Every row gives one point. A path goes straight from each point to the next, and from the last back to the first. The post is the endless flat space through its rows: a point in 2 columns, a line in 3, a plane in 4, and so on, so that a path can go around it. How many times does the path go around the post? Going back the other way cancels.

Post (1 x 2):
[[-3 10]]
Path (14 x 2):
[[ -4  25]
 [ 12  60]
 [ 28  20]
 [ 32 -12]
 [-12 -26]
 [-42 -36]
 [  3 -23]
 [ 30  12]
 [ 18  29]
 [ -3  26]
 [-44   9]
 [-29   7]
 [-16  22]
 [  9  31]]
Times around: 0

Post (7 x 8):
[[ 21 -30   4 -21 -15  18  30 -46]
 [ -6   4  -7  14  22  15 -23  42]
 [-52   9 -27  46  -6 -51  22  12]
 [ 38   7   6 -18 -20  13 -25  -4]
 [ -5  12  27  17  -6  18  -6  28]
 [ -7   1  28   5  16 -10 -12 -10]
 [ 27   5   6 -11  -8  35   5 -60]]
Path (13 x 8):
[[ 48  36  32  -1   5  -8  -6 -37]
 [  1  -8  11  35   3 -21   0 -31]
 [-29 -17  49  20 -13   0   0 -40]
 [-21 -17   3 -19  -5  42  -8  23]
 [-21  -5 -23  -1   9  18  31  -5]
 [  6  10 -21  12  25  -2   9 -12]
 [ 12  28  20  29  17  11  10 -10]
 [ 14   7  36  -2 -18  40  30  33]
 [-44  -5  34 -23  -6 -27   6 -11]
 [-15 -28 -56  -4  -9   0 -23  16]
 [ 20 -31  18   9  -3  21 -29  14]
 [ 33 -11  18  20 -30  -8  24  -1]
 [ -9   6  21  15  27  27  27 -18]]
Times around: 0

Post, 13 rows:
[[-13 -13  -1  20  -7 -16 -14 -11  -2 -22   1  -6  -1   3]
 [ -6 -13 -18  25 -23   0 -10  16  10   8  10  -4  16  -9]
 [ 17  14 -31  11  33  31  22  -5   6 -25  10  12   7 -21]
 [  5  -9  -5  -4  -3 -10 -30 -14 -36 -12  14 -14 -14  27]
 [ 23   2  -8  31  36  33   2  -5   0 -17  17 -16   1 -41]
 [ -5  -2   4   1  12 -14  34  -1  -6  29 -34   6   6  12]
 [  5  -8   2  13  10 -12  -1   6  -4  -1  21  25 -21  11]
 [  6   1  17 -11  17  -1  15  -5  17  19 -18  30  25   8]
 [ -3  -4  19  -2   4  13  23  16   2   5 -22   9   1  26]
 [ -8  -8  -7  -1 -14 -10 -27   3  -4 -20  23 -14 -24 -28]
 [ 13   1  20   1 -17 -31  10  10  -7  -8  21   7   0  23]
 [  8   1  -9   2  60  16  21  16  40  -2   5  -2  18  -7]
 [-14 -19   9   2 -23  -2  16 -16  -3   8  12  -8  -3  15]]
Path (18 x 14):
[[ 33   9 -34   4  12   5  -6 -11   4 -19   2  21  -1  -7]
 [ 18   0  36 -11  15 -32 -12  11   2 -10   2  14 -12 -30]
 [-16 -15 -23   0  -5  27  13 -30 -13 -13   8  -5   9  12]
 [  7  14  -9  24  16  11 -10   8  -6 -18  17  10  17 -31]
 [ 34  25   7   2   9  -2 -21   4   3  -5  12  15  27 -13]
 [ 19  -2  -7  18 -21 -42   2  -7  12  -5  20   6  22  29]
 [  2 -31  32   2  -8  -9  26   8  39   2   6  14 -12 -35]
 [ -4 -25  -8  28  -4   8  17  -3   2  -8  28   3  25  -1]
 [ 16  17 -18  12  15 -20  30 -10 -21  10  15  10  19  -4]
 [-11   4   7   4  -5  11  20  -2  -5 -16   1 -35  -6 -26]
 [  1  -6   8  28   4  13  18  17 -21  19   1  13   4 -10]
 [  8   7  12  12   8  11  17 -18   1   3   3  -4  22   1]
 [-19   8 -12   8   1 -21  -1  -3  41 -27 -10  28   8 -21]
 [ 22  -2 -27  22  -1 -50  18  -5  11 -22  15 -14  12  36]
 [  6  -5   3  33  13  -3  31  30  -2 -17 -19   0  -8  -6]
 [-10  -6  -1  14  41  20   4  20 -11 -11   0 -20   2  -2]
 [ -9  12 -10   8 -13  15  -6 -15 -11 -25   3  16  15   5]
 [-18   1 -10  -3  -5  32  -2 -24  23  22   0   2  -7 -34]]
Times around: 3

Post, 17 rows:
[[-10   8  -1 -17  -4 -12  -3 -17 -19  14  -8 -10   5   4 -16  -8  15  15]
 [  5   3  15   2  17  23  -9 -23   4   2 -13 -19  36  -1  19  -6  18 -22]
 [ 26  21  -4 -12  10   0  15  -4 -12 -15 -21  -6  -2   2  23  -5  -1  12]
 [ 13 -14 -21  -2  23  -1   5   9  11 -36  20  12 -13  32 -38 -37 -10  -7]
 [ 16   2 -13  -2  21 -23  -3 -50   5  17   5  28   0  -7   0  18  15  17]
 [ 15 -29 -13   3  -6  -6  -7 -22 -17  21   2  -8  -9   8  -6  12 -20  -4]
 [ 31  -2 -10  -6  -5 -14   1  10 -25  26  12 -13  -6 -13 -28  20  -4   8]
 [  3 -14  -4   2  20  -6   8  -3  -2  13 -23  -6 -23 -18 -17 -12   2  -7]
 [-18  15   2   8 -13   5 -12 -27  16   1 -14  -2  29 -24 -19   5  17   3]
 [ 22  -3 -14   4   9  30 -12 -16  -7 -16  18   1  -1  13  24   1  26  23]
 [-10 -11   4   4  -7   0   1 -17 -22  11 -14   5   4  -6  -5   1  24 -24]
 [ -4  -8  34  12   0 -18  15  15  -6  35   8  16   0  18 -13   9  15  15]
 [ 19 -10 -16   4   8 -13  13  12 -12  14   7 -13   5  -4   7  -7  15  29]
 [  5 -22  -5   2   7 -28   2 -22   5   0  -5 -14 -20   0  -6   5  16  -8]
 [  3 -32 -12 -30   4  19  18  -5   1 -19 -11  -1  -2   4 -29 -14  -8   5]
 [  5  -9  -1 -15   3 -17  -1 -19  -6  13  14  -1 -29 -20   4  -1  -1  -7]
 [ 11 -14 -11 -21   9  -3 -11  26  21  23 -12   7 -12   2  -2   7  -1 -11]]
Path (17 x 18):
[[  1  12 -10  13  -2  -1 -18 -43  -6  21  14   2 -19  -8 -11  25  11   0]
 [  4   5  -3  25  14  -1  -6   4  26   3  -5  -6  12  12   3   5  15  24]
 [ -3 -20   8  10   4 -25   3 -39 -22  -5   6  -2  -2   1  -4   3   9 -20]
 [-32 -25  -2 -33  -7  20  -7  -5 -13  15   1  -3   3 -19   4   2 -11   2]
 [ 18   4 -20  23  33  15  15  18  -9   9 -28 -16 -14 -24  -9  -4   9   5]
 [ 21  20  -3  29   6   0   0 -28  19  -4   0  19 -15 -20  -2   6  34   4]
 [ 60   1 -19 -28  13 -25   8  26 -20   4 -21 -15  16   2   7  -6  35  -1]
 [ 39   5  11 -15  20  16  -3  -4  -5   9  -7 -14  18  -7  23  11  -1  38]
 [ 10  -8   7  12  10   3   7   6   9 -18   2   0 -10 -24  -8 -11   5   2]
 [ 13 -21 -10 -10 -12 -23   6 -16 -14  12 -20   7  26   5 -40   6  17  27]
 [ 35  -5  -5 -10   3 -22  21 -13 -18   2  24 -16  -1  28   0 -10  13  10]
 [ -4   5 -39  13  -3  -1 -36 -31  17  18   7 -15  31   7  17  -8 -14   3]
 [  9  12 -19   7   7 -20   0 -11 -11  10   4  -6   2  -8   9  -8 -12   8]
 [  8  -9 -15 -36   4  33 -13 -24  -1 -31  14  12 -19  11  24  -2   9  16]
 [ -6 -25 -28  11   2   0  31 -16 -13  -3  16  17  -3 -11  27  10  28  12]
 [ 23  -7  -8   3  17 -16  17  22  15   0   3  -7  -9   2 -22  -9   4   4]
 [ 14 -25 -12   8   5  -8 -39 -23  12  51  21  16  -8  -2  15  17  11 -22]]
Times around: 0

Post:
[[ -1  31 -14  10  12  -2  10  -2  23  -1  19  15 -14   7  28  21  14  14]
 [ -5  21  -2  18   1 -23  10   0  20 -11 -19  -5  12   0  33   6  19  17]
 [-19   9 -11 -18  12  -1 -11   9  29  -8  18  -6   7  -5  17  10  37   7]
 [ 10   7  10  10   0   9  -8 -21  -6  -2  -2 -20   2  26   5   5   2  10]
 [-11  10 -13  22  -1   8  26   6   6 -20  10   0  -4 -15  21   1  20 -12]
 [  1  17  22   3   1  10  23   3   3   1  -8   0 -13 -14  -7   2  13  -5]
 [-15   3   9  23  -1  -9 -13   2   7  -4  20  10  16 -17  -8  -6  -2 -27]
 [ -6  30   2  13 -24  14   7  27   4   5  13 -28  12 -10   5 -14  15   3]
 [  3   5   7   1  14 -12  -6   6 -20  23 -25  14 -24   5 -14  22  -5  11]
 [  9  17  -2  -4  16  -6  22   1 -12 -12  25  13   7  10  27  -8   6  32]
 [ -8 -10  -2 -28   3  10  -4  -2   8  13   4 -14  22  32   5 -32  20   5]
 [-31   9   6  -8 -19  -2  12   2   5   3 -22  -6  17 -16   3  18  20  -2]
 [-16   6   4  20  -3   9  16 -19   5 -12  -5  11   0   2  18 -23   5  24]
 [  2  26   1   7  31   3   4 -17   7   5  -9  14  11   5   3  -5 -12  22]
 [ -3  24   7 -20  13 -13 -10   6 -32  12  16  10  -7   5   0   1  10 -19]
 [-15  20   6   7   9 -18  -3  12  -4  16  25 -33  -4  13  12  10 -14   2]
 [-16   1   1 -43 -22  11  18   6  12  -6   1 -18   8  -1 -14 -22 -21   3]]
Path (26 x 18):
[[-27  11  17   6   3  24  -2  36 -25  10  18   5  30 -32 -13 -22  18  13]
 [  1  -9  -9 -11 -29  12  -6 -15 -34  -3   9  29   0  20   9   0   2   3]
 [-17  18   6   5 -36   1  -6 -12  -4   2  -5 -28 -20 -25   7  27  47   3]
 [-11  14  -2  21   2  22  15 -27  17  14  -6 -19 -50  21  -1  16   0   7]
 [-30  16   9  21 -27 -10  -5   6 -10 -20  50   4  -7  -3   6   5 -20   6]
 [-17  14  15 -10  -9  23 -18  -6   0 -13  13  14   7  17  18 -20 -12  28]
 [ -1   9   4 -60   3  26  24 -21 -29  11  28  39  27  13  12 -30  13  -2]
 [-18  31   2 -13  -1   7 -22  -7  22  23  -8 -24  12  15  15  11  10 -23]
 [ 20  34  -7  -9   0  17  39  23  13 -19 -24 -27  21  17  32  24   2  40]
 [-48   6  -3  19   7  -8   9  30 -12   1  33  -4  -6 -10  11 -27  16   9]
 [-26  -1  -5   6 -21  13  -4 -12 -11   0  21  16   7  12 -13 -21  24   2]
 [-16  23   7 -34   1 -36  21  29  24  11  34   3  -7  34  23 -23 -13  14]
 [  5  53  -1  11   9   3   2  14  32  15  -6  -3  44   6  23 -25   4  15]
 [-33   3  10 -14 -17  22   8  -9  11  18  24  12  24   7  12 -30  22   9]
 [  0   7   3  20  -4 -25  45  19   1   6  16   5 -18 -30  -6  -5   3   0]
 [-23   4  -3  13 -20  21   2  -2  20  -6   8  -6  18 -15 -19   2   5 -17]
 [-22  27 -13  47  16  47  23 -27   6 -19 -12   7   4  -9  15  26  11  -1]
 [  5  39   7  -9  -7   8  38 -10   9   1 -25  13  -2   4  19   2  -9  17]
 [-10 -14  -7  18 -16  -5  -7 -19  10  -8   4  -1   1  -6  18 -21  22  -9]
 [ 44  32 -21 -14   9  18  10   9  17  20  41  14  -8  18  -4  10  15  18]
 [-12  21  -3   1   4  -3  20   2  29 -11  18 -17  23   5  23   6  29  -7]
 [ 15   9  39 -10 -25 -16  -1  22 -24   5 -23   5  -6   2 -22  18 -41  48]
 [ -1  26  -5   6 -23  -3 -10  17  -6 -14  38   0   5  -1  36  13  -2   1]
 [ 27  -4   3  -9  -9  10  24   1 -23   5  10  12  30   5   1   7  -6  48]
 [ -7  34  31 -20  17  -8   4 -24  23  16  27 -24  -1   5  -1  -6  38  -3]
 [ -5  29   4 -22  13   2  46 -23   0 -33 -24  -3   1   7  25 -23  23  25]]
Times around: 4
